Every row gives one point. The points of each table are mixes of a few directions, plus a little noise. How many directions does each table use, and how many do they share? Where both have some left over, give the other angles between the two spaces (their principal angles), to ten degrees, smallest first.

First (6 x 2):
[[ 10   1]
 [-31  -2]
 [-45  -3]
 [121   9]
 [ -8   0]
 [-47  -3]]
Second (5 x 2):
[[ 70   5]
 [-44  -3]
 [ -9   0]
 [-77  -5]
 [ 61   4]]
Directions: first 1, second 1, shared 1

First (7 x 8):
[[ 43 -12 -22  16  64 -36 -42  23]
 [-89  23  86  73  39  16  14 -49]
 [100  -6 -15 -42  -1  13   2 -52]
 [-27  70  67 -13  38   5 -24  70]
 [ 22 -62 -75 -89   1 -10 -18  14]
 [-24 -14 -26  -5 -53   5  21   8]
 [-25   0 -15  60 -89   8  47 -15]]
Second (10 x 8):
[[ -16   46  -19    8  -44   24 -113  -51]
 [   5    0  -12   -3   35   -4   71   17]
 [  -2    9   -4    1   -4    4  -12   -6]
 [  26 -101   73   -9    8  -43   64   63]
 [ -19   55  -29    9  -37   29 -104  -54]
 [  25  -93   66   -9   12  -41   68   61]
 [  -3   29  -35   -1   41    7   68    4]
 [  14  -65   55   -3  -19  -25   -9   28]
 [   2   -1   -4   -1   13   -2   29    7]
 [ -30  119  -91   10   -1   51  -62  -73]]
Directions: first 5, second 2, shared 0; angles 80, 90

First (10 x 12):
[[   7   63  -74   12   87   76  -89  -51   23  -54  -13   39]
 [  -9  -77   90  -15 -105  -92  108   62  -28   65   15  -47]
 [  -7  -58   68  -11  -79  -69   81   47  -21   49   12  -36]
 [   1   11  -12    2   15   13  -15   -9    4   -9   -2    7]
 [  -5  -44   51   -8  -60  -52   61   35  -16   37    9  -27]
 [   2   15  -18    3   21   18  -22  -12    6  -13   -3    9]
 [  -4  -33   39   -6  -46  -40   47   27  -12   28    7  -21]
 [   1   12  -14    2   16   14  -17  -10    4  -10   -2    7]
 [   8   63  -74   12   87   76  -89  -51   23  -53  -13   39]
 [   5   47  -55    9   64   56  -66  -38   17  -40   -9   29]]
Second (11 x 12):
[[ -37  -30  -18   -1  -36   34   30  -51   28   12   54   33]
 [  35   95    9    9   54  -45   38   22  -69 -117   40  -12]
 [ -27  -12  -18   -4   -7    4    8  -17   -3   16    8    5]
 [ -29    8  -34  -62   49  -92  -66   46  -81   11  -66  -54]
 [  -1  -35  -47   -3   12  -57   -6   -7   22   26   -4   30]
 [  93   85  -30   45   22   75  121   17   -2  -44   66  -31]
 [  50  -19   63   74   -8   49  -26   42   61   73 -109   -6]
 [  48    4   37  -10  -35   73   17   -6   39  -30   56   -2]
 [ -87  -44  -39    7  -26    4   17  -58    6   49   15   37]
 [  -6  -37    4  -30   -4  -32  -53    9   12   20  -27    2]
 [ -39  -18   72  -26  -19  -12  -79    3  -14  -17  -34    0]]
Directions: first 1, second 6, shared 0; angles 80

First (10 x 20):
[[ -22  -32  -14    3   43   19  -16  -23   33    2  -26   34    1   -3
    12   33   21   30  -37  -34]
 [ -20  -13   19    2   50    6  -18    8   23  -30  -64   -7  -27   14
    -6   63   20   35  -14  -46]
 [  55   63   42   -8   11   -1  -24   32    1  -49  -23  -73  -56   31
    -1   61  -19   19   44  -37]
 [  25  -36    4   28  -59  -24   46   31  -73   26   20  -17    3    1
   -44  -78   20  -42   14   82]
 [ -19   72   -4  -16  -57  -11   -4    2   18    8   29   28   32  -34
    25  -40  -62  -36   21   26]
 [  16   90  101  -53  -27    6  -21  -24   16  -19    0  -89  -33   40
    17   54   46   27  -40  -45]
 [ -50   12   -1  -14  -40  -33   29   13  -28   10   23   -2   39  -12
   -10  -52  -24  -46   26   39]
 [  84  -40  -51   79   33   48  -40   28   39   -6  -67   90  -52  -35
     3   26  -22   39   -7    5]
 [  14   -7  -36    1  -16    0   11  -13  -11   23   55   16   25  -13
     9  -42  -20  -21   14   25]
 [ -84 -108  -61  -21   62  -11   36  -53  -18   36   55   20   68   10
    -4  -24   40   -6  -22  -16]]
Second (11 x 20):
[[ 101    9   78    8   -3   44    7   35   20   52  -40   27    2   26
     8   74   52    2   25   59]
 [-119  -28  -56  -37   74  -32    9  -20   -9  -66   28 -117   -2   48
   -69    7  -46   -9  -98  -17]
 [-109  -11  -36  -23   49  -23   19  -21  -15  -46   21  -70    1   32
   -36    7  -27    7  -62  -30]
 [ -29   13   -2    9  -18   -5   11  -12  -12    2    5   32    3  -18
    28  -17    4   17   23  -33]
 [  91    5   54    8  -10   32   -3   27   17   41  -29   27    0   11
     8   44   36   -4   25   48]
 [  27  -38  -75  -13    8  -32  -55   -1   16  -41   27  -59  -12  -18
   -50  -70  -60  -52  -40   26]
 [ -36   -2  -42    3  -15  -23  -10  -18  -10  -20   21    6   -1  -29
     8  -54  -27   -3    5  -32]
 [ 121   13   98    9   -3   55   11   42   23   65  -49   35    3   32
    11   93   65    5   32   70]
 [ -23   16  -10   15  -34   -8    5  -15  -14    5    8   50    3  -35
    40  -37    1   17   38  -41]
 [   1   19   30   10  -16   13   19    0   -6   22  -11   40    5   -4
    30   18   26   21   30  -13]
 [ -24    4  -40   10  -31  -22  -12  -18  -10  -13   20   28   -1  -43
    23  -65  -23    0   23  -37]]
Directions: first 6, second 3, shared 0; angles 30, 50, 70

First (11 x 32):
[[ -36   62   51  -19   97   52   18    4  -13   30   14   19   61    2
     1   42   47   39    4    7  -23   79   25    1  -19  -32    9    7
    24   40  -15  -55]
 [  42  -65    8  -30   37   26  -18  -34   77   -4  -25  -41   10  103
    30  -49  -33  -14   56   25   46  -27  -53   38   46   29  -87   -3
   -11   14   -1    4]
 [ -28   13  -65    5   -1  -57   17    7   13   42  -51    0   53  -89
     2   95   67  -19   55    3   20  111   10   69  -80   66   11   45
   -50   57  -59   59]
 [  29   55   25    9  -52   28  -48  -17   20   15  -13   39  -71  -34
    -7   -2  -15  -22  -47  -12  -32  -86  -41   -7  -12  -16    8  -24
    -7   -2   60   30]
 [  43   44   85  -30    1   45  -31   10   26   24   12   21    2    7
    11   25   -8    7  -26  -17  -22  -52  -30   -7   20  -19  -37    3
   -37   13   48  -25]
 [   0 -108  -27  -11  -28  -93   64   71  -57  -45   48  -59   79   13
     6   13  -14   22   29  -19   44   52   67  -21   45   32  -10   49
   -49  -46  -60  -35]
 [  14   -7  -49   27  -71  -24  -27  -22   15   -8  -29    8  -71  -30
    -9  -25  -20  -38  -13    0    1  -58  -28    8  -17   18   17  -18
     0  -15   20   62]
 [ -29   39   13   14    2    7   13   16  -52   -6   29   24   -6  -33
   -17    7   11   20  -41  -11  -32    9   36  -38  -10  -38   51   -9
    29  -16    7  -27]
 [ -74   38  -79   69   -9    7    5  -43  -56  -28   -6   32  -92  -35
   -41  -69    4   -7  -45   21  -36   -5   28  -39  -43  -48  112  -59
   121  -30    4   27]
 [   6  -30   -8    6  -38  -30   11   22  -28  -24   22  -10   -8   -3
    -5  -13  -20    2  -15  -12    3  -22   18  -25   21   -2   10    3
    -8  -33    0   -6]
 [  33  -41   47  -42   65   40   -5  -13   55    3   -1  -34   43   99
    29  -25  -19   11   44   16   32   -2  -32   22   51    9  -83    6
   -13   18   -3  -34]]
Second (8 x 32):
[[ -61  -14  -57   86   58    9   39  -37  -26  -26   43   -3    0   61
    48  -96   68   41  -17   59   24   59   65  -18  -24  -38    3   -6
   104   12  -43  -25]
 [   9   27    0  -33  -21  -14  -14    1   36   46  -48  -15   33  -87
   -24  101    7  -54   26  -34  -15   30  -54   63  -40   28  -14   28
   -83   36   -4   41]
 [  40  -45  -25   41  -94  -21  -26  -13    6  -41   17   -4  -89   28
    15  -88  -45  -22  -44    2   11 -119  -16  -32   32   -6  -13  -22
    10  -49   41   30]
 [ -55   44   15   -5   61   26   28    3  -40   11   16    1   40  -29
   -28   33   23   13  -11   -9  -35   70   25   -9  -20  -46   43   -3
    32    9  -18  -43]
 [ -27   20  -26  -65   21   -7   -6    1   -8   17  -78    8   -1  -60
   -83   72  -44  -30   58  -22  -24   42  -29   25  -18   37   80  -26
     0   -3  -13   38]
 [  35   -3   46 -107   30    2  -18   41    6    9  -55   28   18   18
   -45   61  -62   25   72  -14    6   -1  -12   -3   42   68   30  -16
   -28   -9    7    2]
 [  35  -10   47   22    0   10    2   15   15    0   54   -1   27   51
    66  -25   35   34  -26   13   23  -19   21  -11   21  -11  -75   31
   -24   14    8  -38]
 [  25  -18    1   61  -56   -5   -6  -11   10  -16   50  -14  -28   19
    51  -58   18   -8  -58    6   10  -61    1  -13    7  -32  -54   14
   -10   -9   22   -5]]
Directions: first 5, second 5, shared 3; angles 40, 90

First (9 x 32):
[[-17  26 -10 -43  16 -16 -34  12 -37   4 -42  -1 -45  12 -12  -1  -2   4
   -9  41 -10  11  31  36   1 -22   1  10   8  23 -26   6]
 [-14  31 -11 -27  10  -2 -21  15 -26   4 -30 -14 -32  10 -11  -4  12   6
  -16  22  -6   6  23  11   3  -5   5  26  12  18 -21  -2]
 [ 37 -16  70  37 -14   0  41   8  11  18   9  49  16 -38  26  14 -32  -5
   10 -29   4   2  22 -23  13  19   8  -4  12 -21   8   5]
 [ 27   2  45  44 -18  19  49   4  21  29  19   0  20 -33  14  -7   9 -10
   -3 -57  15   5   4 -45  13  31  -1  32  18 -21  10 -15]
 [-24 -18 -56 -22   8 -11 -25 -29   7 -10  11 -32   3  26 -17 -17  14  -9
   13  13   5   2 -40  34 -17 -31 -22 -28 -24   5   9  -2]
 [ 20 -24  27  31 -11   6  22   0  20 -12  24  31  31 -13  17  17 -21   5
    9 -15  -1 -13  -6 -23   2  18  11 -21  -5 -16  15   7]
 [-17  -7 -35 -21   8  -9 -24 -12  -3 -13  -1 -13  -4  20 -11  -4   4   0
    5  21  -3  -1 -17  25 -10 -20  -8 -19 -14   8   1   3]
 [ -9  24 -13  -6   2  14 -12  20 -10 -18 -11  -9  -6  12  -4   9  12  18
  -20  14 -10 -11  11 -19   3  17  19  22   8  12 -10   0]
 [ -3 -20 -17   7  -3  -1   4 -19  17  -2  21 -11  18   4  -2  -8   5  -8
   12 -11   7  -1 -28   4  -8  -8 -13 -18 -14  -7  14  -3]]
Second (8 x 32):
[[ -5  -6 -15  -1   1   1  -6  -5   5 -10   7  -5   7   8  -3   1   2   2
    2   4  -1  -5 -12   2  -4  -2   0 -10  -7   1   4   1]
 [-16  -4 -42  -4   2   9 -16  -5  10 -28  14 -21  15  24  -9   2  14  10
   -3  10  -5 -15 -26  -6  -9   3   4 -10 -14   5   7   0]
 [ -8  -8 -22  -2   1   2  -9  -6   6 -15   9  -8  10  12  -4   1   4   4
    2   6  -2  -7 -17   2  -6  -2   0 -13 -10   2   6   2]
 [  0  90  22   5  -4  44  13  59 -28  19 -40 -40 -35  -9  -6  -4  53  22
  -61 -21  -5   1  58 -71  27  59  33 121  55  18 -36 -24]
 [  7 -35   9   0   1 -22   1 -22   7   4  10  26   8  -6   6   1 -28 -13
   26   4   4   6 -12  31  -7 -25 -15 -44 -16 -10  12  10]
 [ -1 -27  -8  -2   1 -13  -5 -18   8  -7  12  11  11   4   2   1 -15  -6
   18   6   1  -1 -18  21  -8 -17 -10 -36 -17  -5  11   7]
 [ 16 -18  36   3  -1 -20  13  -9  -3  24  -4  31  -7 -21  10  -1 -27 -15
   18  -5   6  15  12  23   3 -17 -13 -19   1  -9   1   6]
 [  7   7  19   2  -1  -1   7   5  -6  13  -8   6  -8 -11   3  -1  -3  -3
   -2  -6   2   6  15  -2   5   2   0  11   9  -1  -5  -1]]
Directions: first 4, second 2, shared 2

First (8 x 32):
[[ 14 -22   2   2   4 -41  38  26  57 -10  43  -3  20  -6 -28 -33  17   1
   17 -23 -20   9   2  34 -45  -6  46  11 -11  -7 -21   8]
 [ -1   8   8 -13   0  21 -24  21  23  19  -8  -5  35  14  20  -2 -27 -29
   20  -2 -16 -22  -2 -18  25  23   9 -24  19  -4   1  32]
 [-24   3 -35  46  35  31  29 -54 -78  -5 -20 -10 -66 -41 -22  67  21  63
  -46  15  26  12 -22 -20 -19 -34 -74  55 -15  -7  38 -31]
 [-12  14   9  14  -1   4  -8  -2 -31 -16 -27  32 -22  11   2  -6   6 -11
  -30   8  12  20  -8  31  14  -1  12 -21  17  35  -4 -38]
 [-14  10  -3  14  11  22  -6  -8 -28   2 -19   8 -13  -1   4  17  -5   1
  -18   7   6   3 -11  -1  12  -1 -14  -3  12  11  10 -11]
 [ 22 -27  -8 -27   2 -13  12  30  86  30  51 -48  63  -8  -4 -10 -16  -2
   63 -25 -36 -41  12 -41 -25  13  10  20 -17 -57  -3  80]
 [-25  26   5  22  10  36 -21 -11 -57  -6 -47  30 -29   9  11  19  -8 -11
  -40  18  16  13 -20  12  33   1 -14 -21  30  36  11 -38]
 [ 40 -11  22 -55 -62 -61 -18  -2  27 -12  26  -3  12  21  16 -51   8 -10
   31   0  13   6  48   3   6   6  25 -18 -33  -8 -28  -1]]
Second (9 x 32):
[[-36  12 -18  48  -6   0  41  21 -43  23 -34 -23  43  26 -63 -16 -15   8
   53  16  20 -32 -27  32 -32   4 -18  40 -12  -3  -6  -7]
 [ -6 -16   1   7   0  -4  -3 -43   7   1  -6 -15 -24  11 -25  25 -10 -23
   35 -30 -38 -38  20  26 -23  12  23   8  33  33  40  31]
 [ 10  35  -9  19 -10 -42 -23  30  -9 -40 -43   2 -27   9  31   5  30  25
    9  -5  44  19 -10 -25  13 -17 -15 -56 -21  -7 -37 -65]
 [-11 -37  -3 -65 -12  21   9 -11  43  19 121   6   3  -1   9 -35  -7 -50
  -13  62 -29  10  27 -10  23  10 -59   9   0  20 -20  31]
 [ -8 -17   1  14  54  45  13  -2  28  13  18  10   3 -30  -5  29 -10  -9
  -37 -23 -45   0 -21   7 -13   3  30  19  36   5  33  41]
 [ 14  19   6  -6  19   3  -7  47   5  -8  -7  21  20 -25  31  -4  16  33
  -40  -1  31  37 -26 -29  11 -14   2 -18 -22 -35 -24 -19]
 [ 49  -2  38 -45 -16 -22 -42 -28   1  -5 -32  11  -3 -18  23  16   3  26
   -6 -59   5  -1  33  -5  -7   2  66  -6   0 -17  38  33]
 [ -6  -1  -3 -16 -31 -38  -9 -13   1  -6   5 -17  -9  26 -23  -4   6 -14
   67  -5   6 -33  25  12 -20   5 -18 -11  -1  25   2   5]
 [ -6   7 -13  45   2  37  21   0 -34   3 -22   4  -7   1  22 -17 -15   4
  -69  45   5  40 -21  -8  48  -4 -10  16 -14 -21 -26 -51]]
Directions: first 4, second 6, shared 1; angles 40, 80, 80

First (10 x 32):
[[   9  -21   43   -9   26   -5  -31  -26  -46   63   22   27   33   58
   -43  -12    6  -14   19  -48   33   14  -21  -30  -10   40  -16  -12
    19  -25   54   32]
 [ -16   35  -72   16  -44    7   53   44   77 -106  -37  -46  -55  -97
    72   20  -11   23  -31   82  -55  -24   36   50   17  -66   27   22
   -33   42  -90  -54]
 [  -5   10  -22    5  -13    3   16   13   23  -31  -11  -14  -17  -29
    22    6   -3    7   -9   24  -17   -7   11   15    5  -20    8    7
   -10   13  -27  -16]
 [  -4   10  -20    4  -12    2   15   12   21  -29  -10  -13  -15  -27
    20    6   -3    6   -9   22  -15   -6   10   14    5  -18    8    6
    -9   12  -25  -15]
 [ -16   36  -72   16  -44    8   53   44   77 -106  -37  -46  -56  -97
    72   20  -11   23  -32   82  -55  -24   36   51   17  -66   26   21
   -33   42  -91  -54]
 [   6  -13   27   -6   16   -3  -20  -16  -28   39   14   17   21   37
   -26   -7    4   -8   12  -31   21    9  -13  -19   -7   24  -10   -8
    12  -15   34   20]
 [   4   -8   17   -4   10   -2  -12  -10  -18   24    8   10   13   23
   -17   -5    2   -5    7  -19   13    6   -8  -11   -4   15   -6   -5
     8  -10   21   12]
 [   1    0    1    0    0    0    0   -1    0    1    0    0    0    0
     0    0    0    0    0    0    0    0    0    0    0    0    0    0
     0    0    0    0]
 [   9  -20   40   -9   24   -4  -29  -24  -43   59   20   25   31   54
   -40  -11    6  -13   18  -45   30   13  -20  -28   -9   37  -15  -12
    18  -23   50   30]
 [  13  -29   59  -12   36   -7  -44  -36  -64   87   31   38   46   81
   -60  -17    9  -19   27  -67   46   20  -30  -42  -15   54  -22  -18
    27  -35   74   44]]
Second (8 x 32):
[[-43  23 -51  26 -17 -16  12  25 -19 -42 -28 -30  12 -24  37   1 -25   3
  -16 -25 -45 -36 -10   0  33 -19   8  -7 -22   0 -31 -47]
 [ -4 -10  -3  16   3 -16 -14  -8 -46  18  -3  -5  25  16  -7 -22 -21  -8
   10 -50  -1 -19 -20 -19  14  26  -1 -21   5 -21  22  -1]
 [-88  33 -13  -1  20 -13 -21  19 -61  15  -6   9  61  58  -1  32   9  -9
  -18 -75 -32  -8 -37 -36  25 -14 -21   5 -21 -13   7 -37]
 [ 34  -2   3 -13 -13  19  23   3  65 -27   3  -1 -47 -41  10   8  14  12
   -4  74   9  17  32  32 -20 -21  10  18   2  26 -27  12]
 [ 18 -22  52 -18  28   3 -29 -28 -29  64  27  34  23  57 -47  -6  17 -12
   19 -30  40  25 -14 -24 -20  35 -17  -5  22 -19  52  40]
 [ 64  -6 -14  -5 -33  24  45   7 105 -62  -7 -20 -84 -90  32  -2   4  21
   -4 121   5  10  55  59 -23 -31  26  19   1  40 -53  10]
 [ 76 -47  68 -19  20  10 -22 -45   1  67  35  33  -9  31 -54 -29  13  -9
   34   9  67  33   5  -7 -38  51  -6 -11  39 -15  58  70]
 [-57  31 -42  14  -8 -10   7  28 -17 -34 -22 -19  18  -7  30  18 -10   2
  -21 -25 -44 -24 -12  -4  28 -27   1   3 -25   3 -29 -46]]
Directions: first 1, second 3, shared 1

First (10 x 32):
[[  7  26  -9  22 -55 -28  17  44   3 -42 -64   5 -24  28  22  31 -14  23
  -26   4 -55  15  19  -6 -28 -48 -20   1  61  19 -40  21]
 [ 30 -23 -28  26  21   3 -17  23 -19 -38  23  22  -5 -25 -11  28  -1  32
    6  -2  -7   3 -27 -26 -23 -35  20 -18 -16 -38  -3 -65]
 [-22  16  15 -40   0   8  -9 -15  -2  41  -4 -17  27   6  -5 -11   5 -36
    6   0  37 -13  27  25   6  79   4  -2 -13  15   3  18]
 [-21  14  19 -24  -8   2   5 -18   9  33  -8 -15  10  12   3 -18   3 -27
    0   0  16  -6  20  21  16  40  -9  10   2  22   6  36]
 [-32 -13  41 -16  29  19  21 -74  32  62  43 -19   0   2  -1 -67  14 -32
   12  -1  30  -7 -15  18  65  10 -16  31 -29  24  51  61]
 [  3 -13   7  26   3  -3  20 -13  17 -10   7   5 -25   3   8 -16   0  16
   -4   1 -26  10 -22 -12  19 -64 -14  17  10   4  12  21]
 [ -2  -7   3  -1  10   5   1 -10   2   8  12   0   2  -3  -1  -8   2  -4
    3  -1   8  -1  -6   1   8   1   0   3 -10  -2   9   0]
 [ 11  27 -33 -42 -15  -3 -49  59 -49 -11 -32   1  48 -10 -17  63  -5 -16
    5  -1  36 -16  47  12 -66 113  35 -46  -7 -19 -44 -70]
 [ 15 -20 -10  20  19   4  -1   1  -2 -17  23  12  -9 -14  -5   3   2  18
    6  -1  -6   3 -25 -17   0 -35   8  -3 -13 -19   8 -25]
 [ 10  -9  -3  29  -4  -7  13   5  10 -23   1  10 -24   2   8  -1  -3  24
   -5   1 -31  12 -18 -15   3 -64  -9   8  16  -1   0   5]]
Second (8 x 32):
[[-24  10  -1   2 -45 -12  -6  37  -8  12   9 -21 -23   5  20  21  35   2
   18  24  14   3  40  10 -10  52 -24   0   7 -11  11  -2]
 [ 21   7 -10 -34  -8 -21   9  -8  -7 -23  -7  26  31  11 -38 -39 -37  -6
  -11 -15 -11   0   6   7  14 -27  12  -6 -20   0 -27  28]
 [ -5  -2  31  20  17  21 -35 -24  16  37  13 -67 -13  -5  45 106  79  22
  -18  11 -15  41  -6  40 -13  12  29  -2  15  11  36 -55]
 [ 24   1 -20 -16   6   5  -1 -14 -12  -7   0  10  20 -12 -13 -25 -24  -5
  -10 -26   3  -5  -6  -5  -5 -20  13 -12 -35   3 -17   2]
 [ 34  -8 -15  -2  16   8   5  -6 -30   0 -26  12   2 -18  16  -3 -14  -5
    3 -28   0  -9   0   3 -24 -20  17  -6 -41   3 -10 -12]
 [-10  20 -19 -12  -5  24  -4 -10  -1  22 -13 -10  15 -11   8 -28 -23 -26
   -9 -23  30 -22   3 -16 -14  39 -10  -8  -9  24 -15  13]
 [-56 -23  65  51  30 -27  36  23  49 -29 -16  42 -40  52 -17  -1  -8   9
   30  70 -34  -5 -27 -20  50 -19 -40  48 121 -13  26  34]
 [ 13  -3 -31  -6 -10   2  -6   0  -6 -14  38   7   9 -19 -21 -32 -11   9
   -2 -14  12  -1  -9 -20   2 -17   0 -14 -37 -16  -4  -8]]
Directions: first 3, second 6, shared 1; angles 50, 60
